Rows are points. The window is the flat piece filled in between its corners: a triangle in 3 columns, a solid with four corners in 4, and so on. A path goes straight from each point to the next, and from the last back to the first. After which points does the path pass through the window?
(in the rows, 128 means zero)

Window:
[[142 105 152 110]
 [149 152 178 104]
 [152  99 102 145]
 [ 79  97 116 157]]
Path:
(1): [131 131 165 147]
(2): [122 141 135 112]
(3): [106 127 118 104]
(4): [133 114 174 158]
(5): [124  81 110 161]
(6): [124 103  70 121]
(7): [174 130 144  97]
(8): [187 122 157 121]
Through the window after points: 3

Window, 8 rows:
[[102  80 249  98 116 115 121 134]
 [144 151 105 126  93 100 133 133]
 [154 163 131 166 121  90 118 118]
 [107 125 139 112 138 100  80 137]
 [140 136 100 138 144  92 136 142]
 [118 175 133 163 140 141 118 130]
 [188 126 140 112 115 116 123 134]
 [115 162 140  99 148  89 117 132]]
Path:
(1): [145 162 119 136 125  88 113 168]
(2): [133 148 161 121 120  96 128 158]
(3): [131 118 145 125 129 120 127  81]
(4): [117 136 157 134 131 123 125 119]
(5): [125 144 162 137 128 116 116 151]
(6): [148 156 135 133 118 104 131 145]
(7): [142 137 115 120 129 111 141  94]
(8): [138 107 110 139 129 102 142  85]
(9): [148 140 136 139 126 107 119 173]
(10): [129 149 168 126 116 102 108 153]
(11): [122 111 160 113 127 114 122  84]
(12): [132 143 126 134 129 111 123  91]
(13): [145 168 141 165 124  96 108 164]
(14): [121 150 141 122 137 101 111 150]
(15): [123 143 131 106 143  98 111  88]
(16): [142 142  99 129 126 106 129 110]
Through the window after points: 4, 12, 14

Window:
[[138 177 114 149 167 115  67  73 156]
 [141 155 156 160 178 151 144 103 147]
 [ 71 113  78 138 153  82 103  96 138]
 [109 131 124 165 129 119  90 147 103]
 [ 78 160 163 145  96 165 137  97  73]
 [106 145 109 146 123 179 171 147 165]
 [142 127 179 143 124 120 115 140 143]
 [138 149 119  94 121 156 157 197 110]
 [ 86  87 132 105 162 146 116 163 152]]
Path:
(1): [112 111  84 137 122 132 125  76 132]
(2): [103 176 146 155 158  94  94 146 129]
(3): [115 180 131 151 184 118 102 119 155]
(4): [151 123 107 138 106 144  86  55 135]
(5): [123 128 115 136 142 154 119 113  99]
(6): [ 77 161 131 144 133 119 115 146 140]
(7): [ 91 172 126 132 168 144 118 134 147]
(8): [163 105 143 135 112 152 123 133 128]
(9): [151 113 108 149 145 168 130  91 121]
(10): [123 163 147 143 153 126 115 126 150]
(11): [ 94 129 146 134 168 122 119 151 161]
(12): [101  92 120 109 143 164 122 147 135]
Through the window after points: 3, 9, 11
